Each row is a point. To make a cloud, some directions were put in groups of two or more. Within a group, all points are equally far from the middle, so they leave a hole (a ring in 2 directions, a hollow ball in 3). The other directions are filled evenly. Then the cloud was stretched, turned, moved and blurred a little. How many holes are there, and how many directions does each take, smallest first?

Cloud (19 x 3):
[[ 26  23  58]
 [ -3  12  18]
 [ -2  35  -7]
 [-29  28 -32]
 [-28  20  -7]
 [-16  30  34]
 [ -9  22  47]
 [ -5  18   0]
 [-16 -35  16]
 [ 14  -9 -27]
 [-42   4  10]
 [-27  22  -5]
 [ -3   4 -34]
 [ 36  13  23]
 [  3   0   9]
 [-14   4 -60]
 [ -1  -1  50]
 [  7  18  -9]
 [-38 -12 -13]]
Holes: 0

Cloud (31 x 4):
[[ 36  14  31 -36]
 [-34  18  35  -3]
 [-25  12  24  35]
 [ 38 -54  -9   4]
 [-20  -7  53  -9]
 [ -1   2 -53  32]
 [  3 -27  12 -45]
 [ -2 -38  -4 -34]
 [ 24  -3  42 -41]
 [-25  -4  47   7]
 [ -2  34   9  44]
 [ 37   9  50 -15]
 [  5  40  12  39]
 [-36  21  14 -23]
 [-27   1  47 -10]
 [ 49 -42   9  28]
 [ 36  35  27  19]
 [-19  43 -15 -17]
 [ 55 -30 -18  22]
 [  7   5 -38  52]
 [-34  14  28 -21]
 [-33  12  38  -8]
 [  1  56  14   7]
 [ 26 -10  60 -11]
 [-28   1  33 -31]
 [-30   9  38  14]
 [-33   8  -7 -28]
 [-18 -38 -26  -2]
 [-33   2   0 -31]
 [ 29 -59  -8   3]
 [ 44  -1  46  12]]
Holes: 2 (2, 2)

Cloud (53 x 6):
[[-17  -5 -24  -8   1  12]
 [ 27  15  22 -48 -29  24]
 [-15   0  -1 -22  -1  47]
 [-22  26  37 -60 -24  18]
 [ -4  -8  14   1 -33  12]
 [-20  31  17 -31  -4  49]
 [ 32  13   8 -40  27  17]
 [ 24 -28  12 -24  -1  20]
 [ 18  21 -29 -19  -8   6]
 [ 24  -3  41  -6  15   3]
 [-17 -14  -7 -11  -4  31]
 [ 24  -8   3  -3 -42  28]
 [  6  -5  16 -23   6  20]
 [ 18  32   9 -42   4   2]
 [-18  18   9 -23  36   6]
 [ 34  29  32 -12 -18  38]
 [ 12  14  17 -16 -48   3]
 [ 29  -8  14 -32   2   3]
 [-11  -3 -19 -37 -14 -19]
 [-27  35 -15  -7  -4  22]
 [ -5  30  16 -33   8   4]
 [ 24  27 -14  -8  -5  -5]
 [  0  -4  11   8 -22  12]
 [ 16   7 -11  20  20  11]
 [ -2  24  18 -48 -25  32]
 [-24  38  10 -39   3  38]
 [ 23 -13  -1 -17   2  23]
 [ -5  37  35 -38 -22  20]
 [ 19  12  22   2  14   7]
 [-28  33  38 -11   7  41]
 [ 24  38  -3 -30  -2  42]
 [  5  -1  -3 -20 -49   7]
 [ -9 -22 -12  -1  13  24]
 [ 24  -7   0 -38 -27  17]
 [ -7  10  52  -7 -26   6]
 [ 11  35  50 -10 -21  16]
 [ 20 -34  27   5   1   0]
 [  3  37 -14 -42 -16  30]
 [-21  11   7 -42  -5  -1]
 [-32  16 -18 -11  24   2]
 [ 14  11  -5 -31   3  52]
 [  1  30  30 -34  -5  20]
 [-33 -11  13  -3   0  50]
 [ 10   8 -22  -4  10  29]
 [  6  12  -5  20  31  -5]
 [ -6  38   2  -6 -19  18]
 [-28  -6   1 -42   0  40]
 [-16  -4 -12 -28 -32 -12]
 [-11   3 -40 -22  17  17]
 [  8  -4  27 -17 -35   8]
 [ 16  38  -1  -7 -12  31]
 [-22  16  20 -43 -24  34]
 [  8  37   8 -45 -10  44]]
Holes: 0

Cloud (88 x 8):
[[ -1  38  30   7  21  18  -1 -21]
 [-10 -18  51   9 -17  20  -3  13]
 [-30  32  33  11 -27 -22  16  -9]
 [  0   0 -39  -4   0 -33  17   5]
 [ 17  14 -27 -25  32  -4 -18  -3]
 [-34  33  30  10  -5   7 -35  16]
 [-19  36   2  17  -9  -9 -33 -31]
 [-10  43  20  16  27 -27  13  12]
 [ 16  32   7 -20  27  26   4 -30]
 [ 17 -17   4 -20 -26  -1   1 -35]
 [-34  29 -13  -7 -11 -26  -9 -28]
 [-39 -11 -22  -4  26 -15  -2 -14]
 [  4  51   8 -31   3  11   6  25]
 [  2  39 -11 -22   7  18  -9  18]
 [  7  43  36 -31  17   5  17   5]
 [  7  37  15  24 -16   9 -24 -19]
 [-31  -8   5  13  34 -18 -20 -34]
 [  6  -1 -14  26  28   3   7 -12]
 [ 33   3  -8 -22 -18 -10  13 -18]
 [-32   8   8  12 -19 -21 -42 -27]
 [-35   7   0 -12  21 -27 -18   9]
 [  4  -1 -37  10  23  -4 -45   3]
 [  9 -29  23 -14   8  17  -2  -5]
 [ -4  36  36 -36 -18  10 -23   9]
 [-32  46   3  -2 -17 -20  -3  -8]
 [-27  39   8  12   3  -3   3 -49]
 [-29 -23 -12   4  11 -14 -15   8]
 [  9  43  -9  13 -17 -30  -8  22]
 [  8  41  24  25 -23  17   2  10]
 [ 39   8  23   2   6 -14   2   7]
 [ -9  10 -16  -3  -3  16  -1  31]
 [-26  29   9   6  13   8 -45  14]
 [  6 -11 -14  26 -20 -17 -31   6]
 [ -4  -7  22  -4  -4 -34  15 -44]
 [ -3  -9  -7  13  -2  -6 -24  42]
 [ 14  17  27  10  21 -24 -21 -19]
 [-23  -2  -2 -40  -5  11  10 -18]
 [  3  30 -13   5 -37   0  -6  25]
 [-11 -17 -23 -27   6 -35   7  -2]
 [-13  42   3  19  22  19  -8 -29]
 [ 41  -7  15 -16 -14 -12 -26  12]
 [ 14  34 -29  -3 -13 -31  12  19]
 [-14  46 -23  -8  27   7  -5   3]
 [  5 -17  15 -30  -2  19   5  11]
 [ 31  15  19   0  17  -8  38   9]
 [  3 -20   6 -29 -41  14 -28  -5]
 [-16  -5  -1 -33 -18 -33 -32 -15]
 [ -5 -37  16 -24  12  22 -17 -27]
 [ -1  50   3 -28 -13 -46   7  13]
 [ -3  20  14  22  30  12 -35 -10]
 [-12   0  30 -31  17  21 -38 -34]
 [ -1   8  31 -16 -11 -19 -12 -48]
 [ 11  30  -1  -9 -40   2 -41  30]
 [ -9  53  -1  20   5  15   4  -4]
 [ 20 -37  -2 -26  -6 -14 -22 -13]
 [ -3  30   5  22   4  15  -8  30]
 [ -6 -19 -27 -23 -19 -26 -12 -13]
 [-15  -4  14  12 -15 -28   9 -41]
 [ 17  27  35 -13 -16  21 -37 -20]
 [ 18  38  22 -28 -34   3 -30  19]
 [-18  32   8  11  23  -6 -26  18]
 [-20  11   4 -36 -33 -20  12  -5]
 [ -4  29  60   0 -23   7 -24 -11]
 [ 18  34  16  13   1 -21  -7 -34]
 [-11  -1  49 -28   8  -4  20   1]
 [ 40   7  14 -21  -8 -20  -2  23]
 [-33  44 -20  -4  24   7 -10 -23]
 [-21 -20  -3 -38   4  17  -9 -14]
 [  1 -23   1 -23 -37 -26 -27  21]
 [-11  37  -8  17  -3  23 -35  -1]
 [-34   6   9 -16 -36 -13 -38   1]
 [ 13  32  -9 -32  13 -36 -10  -5]
 [ 10 -15 -21 -33  -8 -26  21 -32]
 [  3  53  -2  18 -18 -28   1  11]
 [  5   2 -35  24  23 -17   7 -11]
 [-13 -23  48   8   0  -6  -1  12]
 [-25  32  14  13  34 -13   0 -10]
 [ -8  19  40  10   7 -43   3  -5]
 [-12 -19  -7 -32 -27 -19 -29 -21]
 [  3  29   5 -26  17 -21 -21  30]
 [ 20 -21  24   0   8   2   6   4]
 [  8  19  -9   4   5 -18 -24  44]
 [-15  17  -2 -24  26 -15 -39   9]
 [ 37  10   9 -23   9 -14  15  21]
 [ -9 -18  -7   3  -5 -10 -19  41]
 [  2  37   1  22  31   7  13  -3]
 [ 14  32 -17  26  -3  -1   3 -41]
 [ -9  50 -13 -25  12  12  -3   2]]
Holes: 3 (2, 2, 2)
